Every row gives one point. Any point is a mix of the corners, with weights that add up to 1. It lies inside the corners' shape when no weight is negative. Is each point inside? If not, which corners have a negative weight?
(in the rows, 128 means zero)

Corners:
(1): [156  99]
(2): [159 133]
(3): [ 47 121]
Points:
[142 103] => inside
[119 133] => outside (1)
[100 112] => inside
[ 61 113] => outside (2)
[ 95 142] => outside (1)
[152 102] => inside

Corners:
(1): [148  96 107 153  80  43 125 245 168]
(2): [161 119 155 126  84 131 156  74 123]
(3): [119 148 181 137  73 159 106 106 105]
(4): [114 166 103 149  81  93 145 108  94]
(5): [158  77  90  98 108  72 109 143  90]
(6): [ 57 156 156 108 249 108 110  94 159]
(7): [ 87 158 159  91  92  83 159 170 112]
(8): [176 167 174 151 101  91 103 137 128]
(9): [168 135 140 132 237 148 146 172 105]
(10): [148 163 120  95  84 135 112  96 157]
Points:
[129 149 134 138  92 105 127 129 115] => inside
[128 148 141 106 131  99 131 119 114] => outside (1, 3)
[135 143 132 135  93 109 140 109 114] => inside
[138 122 134 113 106  98 133 130 114] => inside
[126 144 128 129  95  99 133 136 118] => inside
[170 121 115 123 128 102 125 189  97] => outside (2, 6)
[137 146 141 135 138 109 129 150 135] => outside (5)
[135 162 124 129 189 101 157 153 141] => outside (3, 5)
[150 130 129 136 108  73 144 179 105] => outside (3, 6, 10)

Corners:
(1): [165 171  93 148 180 170  92  44  82 112 142 117 128 128 161 132 134 105
 104  80]
(2): [147 183  99 126 145 161  70  93 152 126 101  81 187 127 127 118 117 157
  76  92]
(3): [126  87 126  85 149 106 158 159 127 123 151 142 104 106 112  67 100 165
 174  64]
(4): [ 65  71 140  70  57 121 188 137 129 129 116 151 116 142 124 102  57  63
 160 117]
(5): [174 155  95 106 197 147  83 120 136 154  97 141 151  96 166 122 124  84
  92 110]
(6): [ 81 188  95 190 130 124 120 194 110 126 119  95 154 118  82 119 142  68
 133 136]
(7): [120 117 162  70 132 139 173 135 140 111  69 116  92 148 107 112 152  91
 156  94]
(8): [115 127 166 143 149 142  95 218  89 110 141  68 183 143 126 172 150  94
  75 162]
(9): [157  95  91 159 163 140  87  94 135 157  83 103 158 140 182 122 143 145
 157 137]
(10): [165 151  97 136 161  89  83  69 115 104 132 140 144  96 145 110 185 113
  88 148]
(11): [105  91 157  69  77 199 160 156  99 169 107 159 106  82 140 119 134 165
 178  95]
(12): [116 174  97 153 221  97 156  49 151 168 121 114 134 102 154 142 128 132
  77 128]
(13): [171 114 125 149 154 157 102  74 153 146 129 113  89  91  98 144  88 114
 116 123]
(14): [164 198 120 123 106 126  97 194  59 173 154  72 165 172 110 153 138 135
 107 156]
(15): [ 76  70 181 119 101 121 128 172 125 172 129 184 105 168 102  84 127 117
 140  57]
(16): [162 148 118 148 195 163 118  79 174 144 148 141 110 112 179  41 128 121
  85 144]
(17): [138 213 205 187 106  97  96 178  82 128 115  82 189 117 132 145 124 119
 111 144]
(18): [141 184 134 177 113 142 107 216  72  86  95 137 164 173  98 155 125 151
 104 167]
(19): [104  96 164  71 101 130 180 141 195 146 179 206 126 143  94 123 110 107
 230  84]
(20): [145  51 140  99  53 108 209 157 167 141 130 152 100 110 128 102 123  83
 163  39]
(21): [185 120 109 153 191 167 134  81 109 150  86 107 212 105  99  79 160 105
  82 139]
Points:
[131 131 124 123 144 128 128 123 126 150 134 129 143 122 134 104 133 118
 122 107] => outside (7, 13, 18)
[137 133 120 141 150 139 120 113 122 132 110 117 128 110 135 110 126 116
 103 121] => outside (14, 19)
[122 146 137 168 162  87 133 132 103 103 111 117 144 126 113 129 120  75
  84 126] => outside (2, 9, 11, 14, 16, 19)
[114 122 126 126 123 117 121 142 113 116 104 113 128 117 129 130 116 121
 117  97] => outside (14, 16, 19, 21)
[114 111 137  99 111 111 142 152 136 149 123 121 128 122 122 122 123 105
 145 109] => outside (1, 16, 18, 21)
[150 134 122 131 154 142 110 122 110 135 110 108 149 129 154 115 137 130
 102 121] => outside (6, 13, 19)
[141 151 138 145 140 128 121 127 114 138 116 112 157 121 130 122 131 116
 115 124] => inside

Corners:
(1): [127 110 120 249 150 133 145 129 116 110 127  80 116 145 161  53 137 117
 177 143]
(2): [151 108 115 118 143 138 142  81 133 114 107 155 108 166  89  98 107 118
 147 128]
(3): [136 139 144  83 154 104 138 140 133 120  99 129 156 111 100 145 156 150
 134 139]
(4): [131 125 131 160 115 123 186 135 134  94 189 134 137 111 201 146 147 112
 106 203]
(5): [149 147 119 128 117 106 132 137 133 125 110 149 131 139  90 136 172 117
 185 125]
(6): [ 95 101 149 129 130 126 110 132 121 147 120 144 126 144 119 142 138 124
 132 139]
(7): [ 99 120 142 135 135 108 154  94 131 117 114  60 135 113 132 107 119 121
 135 146]
(8): [138 178 117  94 121 102 151 149 126 124 117 104 112 112 182 151 142 116
 116 142]
(9): [ 96 137 119 108 113 102 155 160  37 189 117 100 138 101 135 151 202 118
 133 123]
(10): [129 101 160 103 110 224 107 143 105 154 203 107 127 152 119 153 128 199
 100 115]
(11): [151 153 134 110 151  98 160 129 144  90  99 143 144 104  92 127 121 127
 179 193]
(12): [120 116 101 108 115 121 114 138 135 122 135 131 127 149  98  87 120 105
 170 102]
(13): [165 121 128  89 135 115 102 117 145 120 107 140 130 130  99 149 118 150
 116 147]
(14): [140 126 139  90 169 111 112 143 103 120 124  82 112 147 119 153 145 123
 132 140]
(15): [147 110 152 118 134 140 140 121 137 106 114 127 140 139 128 113 126 114
 130 147]
(16): [169 132 140 112 128 123 118 134 139 119 111 116  67 140  95  86 147 139
 151 105]
(17): [166 186  79 164 115 162 124 135 156 110 165 165  89 135 101  77 126 107
 108 119]
(18): [145 132 142 117 132 132 122  99 121 126 108 131 127 109 115 137 131 129
 150 115]
(19): [133 109 151  98 128 123 122 124 124 185 133 135 126 142 121 146 126 139
 146 100]
(20): [135 144 136 149 111 114 136 101 110 120 121 117 121 145 133 117 132 109
 132 117]
(21): [132 119 131 228 142 134 168 133 124 101 134 132 127 115 103 129 121 110
 126 139]
Points:
[136 134 136 135 131 126 139 131 123 123 129 121 126 124 125 134 139 129
 134 142] => outside (2, 12)
[145 134 131 131 131 128 136 125 128 120 124 124 117 132 122 115 136 126
 145 143] => outside (3, 12, 21)
[134 135 124 143 133  95 144 124 109 117 104 104 122 120 128 123 154 115
 146 128] => outside (6, 10, 11, 15, 17, 19)
[130 130 131 115 129 124 134 126 121 128 126 130 131 129 117 136 135 125
 135 137] => outside (1, 16)
[138 127 124 130 129 135 130 128 125 121 133 126 114 134 115 122 134 130
 139 136] => outside (3, 15, 19, 20)
